Each row of a before or after table is a point. One or more steps were done to the points. Then noise was added and the rows were shuffled. The steps act on columns, c1 being the first. What was done? A step turns or swaps two columns, mirrors them in a line or flattens them onto one, adds a multiple of one to another, or multiplies or shifts one. Angles are multiples of 10 degrees, from the lower column toward the higher: turns from -170 to 170, lines from 10 to 170 but not 90. Use the fewest steps. Two steps may share a column if one is a turn and the other turns, adds or multiplies; they go together, in the order done. Otherwise the lowest column goes first.
(in the rows, 128 means zero)

Before, 9 rows:
[[161 106 155]
 [117 101 157]
 [138 120  82]
 [196 157 123]
 [153 146 167]
 [207 126 128]
 [159 143 103]
 [164 161  67]
 [203 160 164]]
After, 9 rows:
[[ 65 131  76]
 [ 88 115 128]
 [ 59  92 147]
 [135 112  81]
 [ 97  95  48]
 [ 92 135 154]
 [152 155 112]
 [117 149  85]
 [ 70  99  89]]
Steps: turn c1 and c3 by -140 degrees; multiply c2 by -1

Before:
[[171 185 116 106 137 145 196 109]
 [143 139 115 124 144 162  93 139]
 [177  42 130 105  65 131  72 113]
 [139 139 119 149 112 106 177 127]
 [159  63 148 100  76 152  78 158]
 [126 102 138 120 165 160 154  93]
 [149 219 196 130 165 116 185  90]
 [170  67 119  74  86 152  84 127]
 [197 156 164  85 142 107 210 110]
 [ 77 159 130  82 141 127 143 125]
 [164 113 138 111 158 116 168 170]
 [168  68 105  93 117 101  52 114]]
After:
[[ 77 131 127  91 160 111 114 130]
 [196 114 114 106  22 115 103 148]
 [132 164 107 116 182 103 208 123]
 [204 102 103  95  78 142  83 117]
 [141  94 162 108 139 130 175 116]
 [118  86 105 129 132  96 144 153]
 [162 120 128 136 149  98 105 109]
 [188 135 169 107  48 104  98 125]
 [115 152 125 139 127 156 177 122]
 [186 123 119  84  60  83 113 124]
 [151 140 131  81 158 137 232 170]
 [112 163 131 129 217 140 190 204]]
Steps: turn c1 and c7 by 30 degrees; turn c2 and c5 by 50 degrees; mirror c3 and c8 in the line at 30 degrees; mirror c4 and c6 in the line at 10 degrees

Before (9 x 12):
[[ 68 117 111  72  51 162 138 126 122 115 126  99]
 [128 132 103 144 133  80 107 138 165  88 110  83]
 [ 77 213 120  90 128 116 153  83 118 139 168 127]
 [135  99 165 132  93 118 123  62 174 104  95 124]
 [128 145  85  97 125 128 148 115  70  67 118 129]
 [174 122  85  77 132 183 152 129 109  92  73  63]
 [118  90 173 143 139  33 151 176  76  67 116 139]
 [104 134 125  95 151 162 178 149 120  89 148 172]
 [136 211  99  71 168 140  99  77  94 113  47 130]]
After (9 x 12):
[[123 157 173 173 169 140 174  77 115  48  54 117]
 [170  96 110 177 154 163  90 146 142 101 138  88]
 [121  91 175 121  93 120 132  64 195 141 134 127]
 [103  96 130 107 135  81 143 138 186 104  96 191]
 [130  83 107 162 123 128 118 115  90  82  89 125]
 [166 111 119 184  50 161 139 127 142 132 113 218]
 [171 179  92 173 129 115 119  81 141  61 147 170]
 [ 54  94 142 186 131 182 123 133 128 112  60 184]
 [144  58 167 122 137  34 102 177  95 131 155 120]]
Steps: turn c1 and c12 by -150 degrees; multiply c12 by 1.6; turn c2 and c10 by -60 degrees; turn c3 and c11 by 50 degrees; turn c4 and c7 by -160 degrees; shift c9 by 20
